Each row is a point. The points of each table are mixes of a few directions, plus a little noise. Count the directions of each table, and those that both share. Where both have some left over, give the other angles between the two spaces (their principal angles), to ten degrees, smallest first.

First (5 x 2):
[[-38  84]
 [ 15 -34]
 [  9 -20]
 [  2  -4]
 [ 12 -27]]
Second:
[[ 21 -46]
 [ 10 -21]
 [-32  71]
 [ 21 -45]
 [-23  50]
 [ -9  20]
 [ 12 -27]]
Directions: first 1, second 1, shared 1

First:
[[-59 -14 -61  12]
 [-39 -10 -41   8]
 [-43 -11 -45   9]
 [  6   1   7  -1]
 [-22  -5 -23   4]
 [ 51  13  53 -10]
 [ 29   7  31  -6]
 [ 76  19  79 -16]]
Second:
[[-29 -53  40  46]
 [ -6  15  60  40]
 [ 23  58   0 -18]
 [ -6 -34 -40 -18]
 [ 15   5 -65 -50]
 [  3  11   4  -1]]
Directions: first 1, second 2, shared 0; angles 50

First, 9 rows:
[[-13 -20 -67   3  29  72  49  -1]
 [ 49  47  -5  12 -61 -22 -44  -6]
 [-32 -42  24   4  68  23  28  26]
 [ 19  19  43   9  19  13  -7  17]
 [ 17 -57 -13   0  41 -14  19  23]
 [-64 -63 -14  10   7 -48 -19  16]
 [-59  -9  -8  13 -14  -8 -21   1]
 [ 36  52  33 -30 -32 -19   1 -35]
 [ 48  73   5 -21 -57   1  -6 -40]]
Second, 7 rows:
[[-20  36  48  42 -27 -11 -71  29]
 [ -4 -49 -54 -24  17  -5  45 -16]
 [-52 -17  -2  46 -28 -34 -71  34]
 [ 45  64  57 -11   5  32   9 -10]
 [ 43  -5 -21 -49  30  27  77 -34]
 [ 12  15  12  -5   3   9   6  -4]
 [-23 -42 -40   0   2 -17   5   2]]
Directions: first 5, second 2, shared 2

First, 9 rows:
[[ -1 -21   5 -17  12 -13  20 -16  -4  -4   4]
 [ -2 -32   8 -27  18 -21  32 -24  -6  -6   7]
 [  4  87 -22  73 -48  56 -87  65  18  14 -19]
 [  2  31  -7  26 -17  20 -31  23   6   5  -6]
 [ -2 -53  13 -44  29 -35  53 -39 -10  -8  11]
 [  3  63 -15  53 -34  41 -64  48  13  10 -14]
 [  0  -5   1  -4   3  -3   5  -3   0  -1   1]
 [  1  26  -7  23 -14  17 -27  20   5   5  -6]
 [ -5 -98  24 -81  54 -63  98 -73 -20 -15  22]]
Second (9 x 11):
[[  -9  -39  -41  -44  -17  -24   69   -6   41   28  -11]
 [  -6  -36  -23  -51  -21  -20   46   -4   31   16   -9]
 [ -10  -24   -5  -41  -11  -24   45    2   -3   24    6]
 [   5  -37  -35  -19    2   -5   31  -26   57  -12  -21]
 [  13   -7   42    5   30    6  -43  -30  -20  -50    5]
 [  -2    4  -26  -24  -48    8   -7   26   40   15  -20]
 [   1   21   38    5   -1    6  -39   12  -40   -9   13]
 [  12   86   63  114   47   44 -108   14  -86  -33   26]
 [  -4   32  -12   56   19    9    6   12  -20   20    9]]
Directions: first 1, second 4, shared 1

First:
[[ -10   33   32  -66  -19   38   14   12  -18    0    6   21   32   -1]
 [ -83   -4  -56    4   43   11   60   41  -29  -24   27   51   17  -65]
 [  85   59  121 -116  -84   51  -49  -30    5   29  -23  -25   33   77]
 [ -14    6   -1  -13    2    9   11    8   -8   -3    5   11    9   -9]
 [  37  -31  -14   65    5  -42  -34  -25   28    7  -14  -38  -38   22]
 [  -2   13   13  -25   -8   15    4    4   -7    0    2    8   12    1]
 [ -21   -8  -22   15   16   -5   14    9   -4   -7    7   10   -2  -18]
 [   7  -16  -14   32    8  -19   -9   -7    9    1   -3  -12  -16    2]
 [ -22  -18  -35   36   24  -17   12    7    0   -8    6    5  -11  -20]
 [  25  -33  -22   67   12  -41  -25  -20   24    4  -10  -31  -36   13]]
Second (11 x 14):
[[-52  -9 -15   4  21   0  35   9 -13 -29  26  31   2 -50]
 [  9 -17  65  26 -34 -37 -43 -34  22  16   6 -20 -48  22]
 [ 91  10  44   1 -45 -10 -71 -24  29  53 -43 -59 -16  90]
 [-31  43 -79 -52  31  60  50  81 -41  26 -20  35  68   0]
 [-33 -12 -17   6  22  -2  31  -3  -7 -37  23  22   3 -48]
 [-13 -15   3  13   8 -11  10 -16   3 -28  17   7 -10 -29]
 [ 28 -21 -26  14  26  -5  19 -39  11 -65  11  -8   8 -41]
 [ 13  20  -2 -18 -12  15 -13  24  -5  39 -22  -7  12  39]
 [-25  30   6 -26 -18  19  -9  52 -18  67 -18  12   9  43]
 [-34 -31  46  34  -8 -39  -6 -36  13 -27  34   7 -45 -35]
 [ 47   2 -22  -4   9  10  -2 -14   7 -16 -15 -19  18   8]]
Directions: first 2, second 3, shared 1; angles 60

First (10 x 20):
[[ 11 -69  13 -12  13  30 -43 -12 -40  -4  14  44  -6   8 -18  16  39 -16
   33   1]
 [ 22   2  -8  -4  -8 -57   5  17 -18 -59 -35 -73 -69 -37 -52  20  17 -43
  -54  -7]
 [-34  25  18  -4 -11  13  20 -16  29  11  47  11  24 -11  46 -17 -26  55
  -10 -42]
 [-11  -1 -21  42 -20  25  36 -29  21  16 -11  19  14  24  23 -23 -52  53
   70  -1]
 [-14  78 -29  21  16   9  35  13  45  61   2  20  67  39  36 -34 -39  35
   24  27]
 [  5  47 -55   5  77 -45   9  27 -27 -25  64   2 -21 -11 -74 -28  49  54
    2 -46]
 [ 36   3 -16  -5  16 -24 -19  33 -21  -1 -53 -22 -13  12 -43  18  30 -71
  -15  55]
 [  1  57 -21 -10  45 -25   1  33   3  12  27   0  19   3 -19 -14  23   7
  -27  -2]
 [  3 -62  61 -33 -42  39 -45 -11  -5  14 -31  14  15   1  44  39   5 -70
  -24  34]
 [-19 -78  58   2 -85  35   3 -55  12 -25 -25 -15 -28 -26  57  26 -48  -3
    3 -22]]
Second (9 x 20):
[[-11  47 -35 -13  29 -24  27  14  -4  26  81  80  74  50  77  12  29  53
   51  41]
 [-23  -4  46   2 -66  10  18 -25  43 -16 -38 -63 -26 -42  31   0 -63  -8
  -54 -34]
 [ 28  24 -36  12 -10 -42  24  20  -4  -3 -48 -14   4  30   9  22  -1 -36
   17  74]
 [ -1 -21  -3  25  25  28 -17 -10  -5 -11 -11 -27 -47 -30 -89 -42  -6  19
   -3 -69]
 [  9   5   8 -32  38  -8 -36  27 -20   5  22   9   6  -6 -25   9  48 -31
  -37   3]
 [ -9  30  16 -10  20  10 -15  16  19  14  -2 -31  -3 -26 -32 -24  -3 -11
  -56 -32]
 [-26 -40  26   7  -9  32  -7 -36   0 -25  32  -7 -38 -42 -24 -23 -15  53
   -2 -90]
 [-14 -26  26  13 -43  51   3 -30  27  32 -26  18  27  15  52  -4 -48   4
   29  12]
 [ 46 -17 -50  -4  17 -54   1  24 -57 -22 -11  36   2  49   1  51  62 -42
   55  95]]
Directions: first 5, second 6, shared 5

First:
[[-24  34  23   8  23 -13  42   6 -25  35  16  50  -5 -13   1  37  13   4
  -19  22   1  31  49 -35  -7  12  16  20  40   0 -13  52]
 [ 37 -12  14  20 -32   0  -4  10  52  -8 -20  25  13  24  -3 -21   5 -16
    8  13 -16 -28 -27   1  40  10  -6 -41 -42  13  -4 -34]
 [  9 -19 -15 -32 -31  10 -76 -56  43 -19   0 -23   5  -7 -12 -37 -35 -17
   31 -35   0 -39 -24  18   4 -22 -42 -17  -6  -8   9 -48]
 [-14  21   9  -8  55 -18  43   6 -46  -1  16 -26   5 -14  -2  12   3   8
  -15  20  22  67  27 -13 -43 -20   3  33  47  19  -8  41]
 [ 20 -12  14   0 -16   2  -9  -3  48  -7   9  27  11  24  20 -16  26 -26
   22  -8 -16 -18 -23 -18  35  14   0 -19  -9  20 -31 -14]
 [ 20   3   6 -20 -12   9 -39   8  23   2 -36  41 -13  34   9  11   8  -3
  -13   5 -28  -8  33   7   7 -10  37 -10  -1  10   7  -2]
 [-40 -17 -46 -14  15  12  -9  -4 -62 -13  24 -83 -16 -30   6   3 -11  25
    7 -39  24  -1 -24  28 -40  -2  -7  39   6 -32  17   3]
 [ -8   2  -6  46  -4  -3  51  35 -33  11  -8 -12  -1 -19 -19  10  -9  23
  -19  23  15  -3 -13  12   2  20  -3  -3 -34 -21  21   1]]
Second (8 x 32):
[[-18 -10 -24  -1   9  -7  13  11 -18   0   9 -20   1  -4   9  24   4   8
  -14 -10  -6  -5  -3  -2  -2  23   6  19   3 -22 -13  22]
 [-18   3 -30  -7   0  -8  -2  11 -21   7   5 -41 -11 -17  -9  37 -18  24
   -4 -17  -9   5  18  15 -13   2  -2  19   5 -37   8  41]
 [ 91  15  81  12 -12 -24   2 -35 121 -25 -10  43  54  28 -32 -85 -11 -61
   43  51   4  32 -24 -30  40 -52 -61 -77  -9  89 -23 -55]
 [  3 -15  -8 -25  16 -12 -21 -51  13 -29  18 -46  25 -16 -10 -42 -31 -21
   13 -11  24   6 -32  -3 -17 -21 -51   2  20  13 -13 -32]
 [-32 -17 -31   5  13   1  22  22 -37   4   8  -5  -6   1  28  32  22  11
  -27 -12  -5 -17  -8  -5   0  45  28  29   1 -26 -17  20]
 [  3   6  20   8  -9  19  -6   4  -6   8 -12  40 -13   9   8 -12  17  -1
    0   9   4  -7   7   2   2  -4  22  -7  -8  14  16 -22]
 [-19  10   2   5 -10  27 -10  16 -36  19 -13  30 -32   0  10  14  15  19
   -7  -5   0 -13  23  14 -10   2  39  10  -7 -11  30  -2]
 [-10   9  -9   5  -8   3   3  22 -16  15  -5  -1 -16  -2  -3  31   1  21
   -5  -4 -11   0  21  10  -2   5  19   8  -5 -22  12  28]]
Directions: first 6, second 4, shared 2; angles 40, 70

First, 8 rows:
[[ 92 -67 -14 -16  22   9 -32  30   7  25 -37   2 -32 -24  63 -15  70   1
  108  58  27  12  67 -14 -30  14 -18  41 -45 -39  -8 -23]
 [-71  29  29  29 -11 -23  27 -18 -41 -33  11   6  -4 -39 -32   5 -27  37
  -95 -62 -23 -14 -13  19  29   1  24 -24  43  32  22  40]
 [ 55 -58   3   3  19  -6 -19  25 -21   3 -32   4 -41 -57  50 -12  63  26
   56  24  14   3  69  -3 -15  18  -4  32 -20 -22   8   2]
 [-26  40 -12 -10 -11  12  10 -15  28   7  24  -4  36  59 -33   9 -47 -32
  -23  -6  -7   1 -56  -3   4 -14  -1 -20   5  10 -14 -11]
 [-73  27  29  30 -12 -24  28 -17 -44 -36  11   4  -8 -43 -31   6 -23  39
  -95 -63 -21 -15 -10  18  32   2  24 -23  44  33  24  41]
 [-75  52  14  13 -18  -9  28 -25 -10 -21  28   0  24  15 -50  11 -55   3
  -88 -50 -21 -10 -52  13  26 -11  16 -33  36  33   6  20]
 [ 47 -10 -23 -26   5  21 -20   9  40  28  -3  -3  14  45  15  -3   8 -36
   65  44  16   9  -4 -14 -23  -5 -17  13 -31 -23 -20 -33]
 [ 52 -13 -25 -26   6  23 -20  12  40  29  -4  -4  12  44  19  -3  10 -37
   71  49  16  10  -3 -15 -24  -4 -19  16 -33 -26 -20 -34]]
Second, 8 rows:
[[   6    3   -9   -4   -2   19   -5   -3   27    3   10   -4   16   26
    -5   -7   -9  -19   24   12   -2    5  -21  -12   -9   -6  -12    2
    -9   -9  -16  -16]
 [  -2  -14    3   25    0   50  -10  -19   35  -21   19  -25   34    2
     8  -22  -16   -9   36    4  -23    9  -19    4  -28  -17    0    0
    14  -31  -36   -3]
 [ -22   15   16  -12    2  -43   13   -5  -52   15  -25   -7   -7  -19
    11   34  -10   24  -75  -11    3  -15   30   54   13   -5   50  -20
    34   16   34   41]
 [  24  -30    6    1    8  -36   -2   28  -43   -2  -28   25  -58  -60
    18   -4   57   36    7   -4   17   -4   55  -16   17   28  -10   23
   -19   12   29    6]
 [  50  -24    0  -42   23  -24  -14    2  -30   57  -54  -31    9    5
    69   42   12   -3    2   56   22   -8   70   83  -31  -20   63   -6
    14  -31   18   27]
 [  -5  -10   -9   38   -9   85  -13  -21   79  -39   49  -19   47   26
   -15  -48  -24  -28   74   -1  -31   19  -61  -41  -31  -15  -39    7
    -5  -33  -63  -32]
 [ -47   20    0   43  -24  -13   21   23    1  -66   44   65  -63  -43
   -82  -47   26   26  -12  -76   -6    5  -47 -121   62   52  -90   22
   -39   59   11  -31]
 [  -3   42  -11  -51    1  -38   10   -4  -16   54  -19   -7   21   61
    -2   51  -34  -26  -56   23   21  -10   -5   47    8  -17   39  -26
    10   14   24   10]]
Directions: first 2, second 4, shared 2

First:
[[  -1  -35   18  -53   23  -89   24   -1   -4  -24  105   22   89  -32
    12   45  -17   42  -94   46   82   24  101   10  -14   -3  -18   26
   -54   19  -30    2]
 [ -19    1   -5   34   -4   78    8    1  -12  -20  -76  -15  -59  -30
    -8  -34   13  -32   19  -40  -77    0  -69   -1   12  -33  -14  -38
    -8   11  -12  -54]
 [  -9  -45   -3  -62   29  -35    5  -11    7  -77   90   32   76   -8
    12   17   11   38  -58   37   52   22   58   -6  -25  -38  -41    8
  -108   11  -20  -26]
 [  -2   -1    5   33   -4   13  -55  -22    5    3  -54  -34  -36   18
   -17  -11   28    0   49  -13   -1  -12  -18   14   11   10   15  -38
    22   -2   11    7]
 [  23   -9   14   23   -5   36    7  -36   47  -40  -15   -7  -24  -15
   -19  -38  -21  -16  -16   -5  -11  -43  -28   -8  -12   -7   18   -5
   -13   34  -12   -8]
 [ -22    3   -6  -67   27  -59  -24  -16   -9  -16  103   21   77   27
    38   37    4   34  -11   45   79   22   50   -2  -18   -6  -23   30
   -55  -16    7    3]
 [ -24   36   -1    3   -1  -17   15   23  -44   64   -6   -9   -4  -15
    23   27  -12  -12    6   -8   -9   23   -2   10   19   15    0   11
    49  -15    2   -2]
 [  22   16  -30    1  -24   22   28   57   -6   40  -22   30  -19   42
    -4   -4    4  -11   42  -15  -49    8  -25  -21    3   15    5   27
    45  -40   33   39]
 [  -2   32    1   44  -16   30  -10    5  -11   51  -68  -27  -56    3
    -5  -11   -2  -28   46  -28  -39  -12  -45    5   20   21   24  -13
    70   -8   12    9]
 [  24  -21  -14   15  -23  -45    6   75  -29   62  -36    8   -3   27
   -28   31   29   21   16  -10  -13   33   51   11   21   38    8   -2
    65  -37   19   62]
 [  10   21   21   30   -1   66   -4  -73   56  -44  -19  -21  -43  -19
    -3  -56  -37  -38    2   -9  -15  -66  -73  -12  -15  -13   26   -4
   -11   44  -11  -30]]
Second, 10 rows:
[[-43  28   0  -4  57 120 -26  37  14  -1  10  15  43  65  32   2  37  11
   11  45 -51  22 -57 -80 -41  -7 -21 -48 -70  34  40 -30]
 [-20  22   7  -9 -16 -50  55 -19 -46  25  14 -10 -15 -86  23  13 -52 -29
  -40 -29   8   6   8  41  27 -13  -6  38  35  -6 -42 -36]
 [-60  48  26  -6  70  57 -50  15  -1  44  42 -12  70  52  49  37  21  23
   -7  67  12  24 -13 -58 -32  24  -5 -42 -40  43  32 -15]
 [ 24 -36 -17 -32 -17 -42  59  37 -12 -19  32  40  22 -25 -11   8  -9  10
  -43  -7  -2  21  46   8   3 -15 -20  36 -16 -18 -17   8]
 [  0   0   8   3 -19 -28  79  18 -30  19   0   6 -10 -82   1   7 -45 -22
  -66 -26 -22  10  17  22  20  -8  -5  28  29   9 -41 -22]
 [ -1  -9 -31 -38  -1   5 -23  -9   3 -43  22  23   7  41  10 -10  25  10
   45   1   8   5 -14  -6 -10 -27 -24  12 -45 -34  18  -4]
 [ 44 -20   6  55 -41   7  10 -16  23  -8 -81 -23 -76 -28 -48 -39 -10 -25
   13 -46 -31 -39 -19  26  20   7  32 -10  58   4 -15  17]
 [ 29 -22   2   8   7 -23 -99 -23  44 -10   0 -16  16  94 -26   3  50  42
   63  33  63 -21  31  -4 -17  36  27 -28  -1 -11  42  68]
 [ 20 -18  -6 -25 -15 -88 -34 -25  -1  -7  34  -2  17  20  -7  18   8  25
   20   8  74  -3  57  35   7  13   7  24  11 -33   4  41]
 [  9   8   6  49 -26  43  30 -15   2   2 -75 -22 -74 -51 -20 -38 -25 -44
    3 -48 -60 -27 -55  15  19 -10  16 -10  43  14 -22 -26]]
Directions: first 6, second 5, shared 4; angles 90

First:
[[  2  -1   1   0  -1   2  -1   0  -4   0  -3  -1   2   1  -2   0   0  -1
    0   0   0   0   0   0   0  -1   0   0   1  -5  -3   1]
 [ 19  -1   4  -1  -5  10  -5   4 -20  -7 -18  -1  15   4 -15   6  -2  -8
   -4  -5   1   4   3  -5  -2 -10   2   0  -3 -23 -17   7]
 [ 47  -6   7   0  -8  26 -13   9 -49 -15 -45  -4  35   6 -36  14  -7 -21
  -10 -11   3   8   9 -10  -3 -25   2  -1  -7 -57 -42  19]
 [ 60  -8  11  -1 -10  32 -16  11 -64 -21 -57  -4  46   9 -45  18  -9 -26
  -12 -17   4  11  13 -13  -3 -33   2  -3  -6 -72 -53  25]
 [-47   7 -10   1   9 -26  12  -9  53  16  47   5 -37  -7  36 -16   7  21
   10  13  -2  -9  -8   9   5  26  -2   2   7  59  41 -20]
 [ 67  -8  12  -2 -12  37 -19  14 -72 -22 -64  -5  52  10 -50  21  -8 -28
  -12 -17   5  13  14 -13  -4 -34   4  -2  -7 -80 -59  28]
 [-47   6  -8   1   9 -27  12  -9  51  15  46   5 -36  -6  35 -14   6  20
   10  12  -4  -7  -9  10   1  25  -3   2   6  58  41 -19]
 [-98  12 -17   2  18 -56  27 -19 109  33  97   8 -76 -14  76 -33  14  45
   21  27  -6 -19 -20  21   6  54  -5   5  10 121  89 -43]]
Second:
[[ 22   4  24  -6  25  -1 -31  17 -33 -25 -14 -35  26  22  13 -29 -11 -47
   -1  14  36   4  17  42  -6   8 -46 -24  10 -32 -17  30]
 [ 17 -31 -52  16 -26 -14  20 -10 -13 -23  -5  21   3 -26 -58  16 -11  36
  -22   6 -25  16 -28 -48 -32 -15   4  16  -3  13 -10 -31]
 [-15  12 -41  11 -35 -15  29 -27  12  29  28  23  -9 -35 -15   0  -5  68
    6   9 -52   7 -16 -47  11 -11  38   6 -20  38  -8 -22]
 [  4   9 -56  11 -58   0  33 -34  39  38  19  42 -29  -9 -43  22  31  65
  -26   2 -65  14 -11 -68 -50 -27  43  26   9  69  19 -24]
 [ 24 -12  35  -7  38   1 -38  28 -42 -44 -25 -40  31  24  13 -23 -18 -67
   -1   8  57   0  14  54  -2  12 -58 -23  13 -52 -18  30]
 [-24 -25  10   1  21  -7   9  11 -11 -20  -3   1   4 -28   9  11 -29   3
   23 -12  14 -13 -18   6  53  14  10   4 -25 -31  -8 -21]
 [ -4  15  58 -17  44  10 -34  25 -16  -8 -10 -37  16  28  53 -25  -6 -62
   20   0  51 -13  26  66  32  21 -33 -26   3 -43  -4  37]
 [-16 -31  36 -10  32  16  -1  23  16 -19 -24   6 -13  10  14  37   5 -40
    6 -33  38 -17  -3  21  20  13   4  19   4 -32  25 -12]
 [ -9  56 -15  -4 -41   9  12 -32  49  71  32  18 -30  16  15  -8  44  43
   -6   7 -53   4  22 -26 -25 -15  38   2  12  69  23  13]]
Directions: first 1, second 4, shared 0; angles 50
